Each row is a point. Each table stands for the endless flat space through its points: a line for two points, a plane for three, and so on. The two share one point or none. Which?

First (2 x 3):
+0.02  -0.08  +0.16
+0.14  -0.23  +0.31
Second:
-0.05  -0.39  +0.44
+0.00  -0.32  +0.38
They share: +0.10  -0.18  +0.26

First, 2 rows:
-0.15  +0.10  +0.26  -0.11
+0.05  -0.06  +0.10  -0.27
Second, 3 rows:
-0.08  +0.16  +0.09  -0.41
-0.14  -0.14  +0.18  -0.17
+0.04  +0.18  +0.08  -0.39
They share: +0.00  -0.02  +0.14  -0.23

First:
+0.27  -0.38  +0.45  -0.18  +0.34  -0.06
-0.32  -0.09  +0.02  -0.19  -0.10  -0.59
+0.34  -0.33  +0.41  -0.13  +0.39  -0.01
+0.08  +0.16  -0.08  +0.05  +0.26  -0.22
Second, 2 rows:
+0.29  -0.05  +0.27  +0.11  +0.12  -0.15
+0.19  -0.11  +0.23  +0.01  +0.18  -0.21
They share: no point

First (5 x 9):
+0.23  -0.16  +0.05  +0.21  +0.03  -0.12  -0.22  +0.07  -0.41
+0.31  -0.05  +0.19  +0.10  +0.03  -0.18  -0.19  -0.02  -0.32
+0.06  +0.41  -0.08  +0.10  +0.32  -0.18  -0.52  +0.10  +0.17
+0.31  +0.12  +0.27  +0.05  +0.13  +0.26  -0.14  +0.25  -0.13
+0.17  -0.17  +0.03  +0.28  -0.05  -0.24  -0.27  -0.06  -0.46
Second:
+0.18  -0.07  +0.09  +0.02  +0.13  +0.17  -0.14  +0.17  -0.17
+0.28  -0.05  +0.01  +0.02  +0.06  +0.24  -0.21  +0.13  -0.26
+0.14  -0.04  +0.15  +0.05  +0.15  +0.10  -0.13  +0.17  -0.13
They share: +0.22  +0.09  +0.17  +0.14  +0.07  +0.03  -0.24  +0.09  -0.19

First, 6 rows:
+0.14  +0.32  -0.05  +0.03  -0.17  +0.32  +0.18  +0.00  +0.36  +0.10  +0.11
+0.20  +0.34  -0.18  +0.09  -0.12  +0.25  +0.28  +0.10  +0.39  +0.02  -0.13
+0.00  +0.28  -0.40  -0.03  +0.12  +0.18  +0.41  +0.42  +0.24  +0.05  -0.17
+0.35  +0.11  -0.19  -0.07  -0.04  +0.07  -0.06  +0.05  +0.59  +0.08  +0.28
-0.21  +0.03  -0.28  -0.30  +0.15  +0.32  +0.10  +0.24  +0.00  +0.27  +0.12
+0.02  +0.23  -0.24  -0.14  -0.02  +0.26  +0.26  +0.27  +0.24  +0.09  +0.08
Second, 3 rows:
+0.04  +0.31  -0.10  -0.18  +0.18  +0.42  +0.20  +0.09  +0.02  +0.29  -0.05
-0.04  +0.15  -0.38  -0.02  +0.14  +0.22  +0.20  +0.21  +0.18  +0.13  +0.03
-0.02  +0.25  -0.43  -0.12  -0.06  +0.15  +0.32  +0.36  +0.32  -0.04  +0.04
They share: no point

First (4 x 12):
+0.28  +0.34  +0.26  +0.10  -0.17  -0.15  -0.29  +0.25  -0.22  +0.14  -0.09  +0.26
+0.15  +0.22  +0.17  +0.17  -0.09  -0.10  +0.00  +0.18  -0.11  +0.19  -0.01  +0.05
+0.14  +0.11  +0.04  +0.03  -0.27  -0.09  -0.38  +0.23  -0.10  +0.00  -0.20  +0.37
+0.06  +0.09  +0.04  -0.04  -0.29  -0.13  -0.25  +0.23  -0.05  +0.05  -0.19  +0.37
Second:
+0.07  -0.01  -0.08  +0.10  -0.12  -0.17  +0.04  +0.37  -0.12  +0.03  -0.07  +0.17
+0.32  +0.06  -0.21  +0.00  +0.11  -0.30  -0.21  +0.29  +0.26  -0.04  -0.33  +0.20
-0.02  +0.36  -0.09  +0.18  -0.29  +0.10  +0.05  +0.15  -0.22  +0.18  +0.17  +0.08
+0.06  +0.46  +0.29  +0.42  -0.33  +0.18  -0.20  +0.18  -0.04  -0.08  -0.18  +0.11
+0.09  +0.06  +0.21  +0.09  -0.26  -0.28  -0.14  +0.26  -0.08  +0.00  -0.37  +0.46
+0.05  +0.14  -0.06  +0.08  -0.21  -0.07  -0.03  +0.22  -0.18  +0.14  +0.03  +0.18
They share: +0.13  +0.13  +0.07  +0.10  -0.19  -0.08  -0.21  +0.20  -0.09  +0.07  -0.12  +0.22

First (2 x 18):
-0.17  +0.11  +0.10  +0.12  +0.22  -0.26  -0.25  -0.13  -0.01  +0.24  +0.10  +0.12  +0.18  -0.15  +0.11  +0.10  -0.07  +0.23
+0.04  +0.32  +0.19  +0.24  +0.10  -0.23  -0.07  -0.10  -0.16  +0.21  +0.31  +0.21  +0.03  -0.09  +0.05  +0.07  +0.08  +0.11
Second:
-0.12  +0.39  +0.32  +0.11  +0.06  -0.21  -0.22  -0.38  -0.16  +0.35  +0.10  +0.51  +0.02  +0.04  +0.35  -0.38  -0.43  -0.36
+0.38  +0.36  +0.26  +0.09  +0.21  -0.04  -0.10  +0.25  -0.15  +0.13  +0.43  +0.20  -0.34  -0.44  +0.03  +0.18  -0.10  +0.12
+0.08  +0.33  +0.02  +0.25  +0.06  +0.03  -0.18  +0.06  +0.00  +0.27  +0.40  +0.11  -0.24  -0.40  +0.01  +0.08  +0.03  +0.02
+0.09  +0.49  +0.43  +0.11  +0.13  -0.36  -0.18  -0.06  +0.08  +0.10  +0.16  +0.36  +0.03  -0.09  +0.07  +0.18  +0.15  +0.17
-0.27  +0.23  +0.03  +0.34  +0.04  -0.26  -0.17  -0.20  +0.16  +0.26  +0.23  +0.04  +0.24  -0.03  -0.03  +0.16  +0.38  +0.24
-0.06  -0.19  -0.06  +0.36  +0.37  -0.38  +0.10  +0.06  -0.28  +0.19  +0.35  -0.30  +0.41  -0.04  -0.20  +0.41  +0.42  +0.74
+0.00  +0.00  +0.38  +0.08  +0.33  -0.29  +0.04  -0.16  -0.31  +0.26  +0.28  +0.20  +0.22  +0.19  +0.25  -0.20  -0.31  +0.01
They share: -0.03  +0.25  +0.16  +0.20  +0.14  -0.24  -0.13  -0.11  -0.11  +0.22  +0.24  +0.18  +0.08  -0.11  +0.07  +0.08  +0.03  +0.15
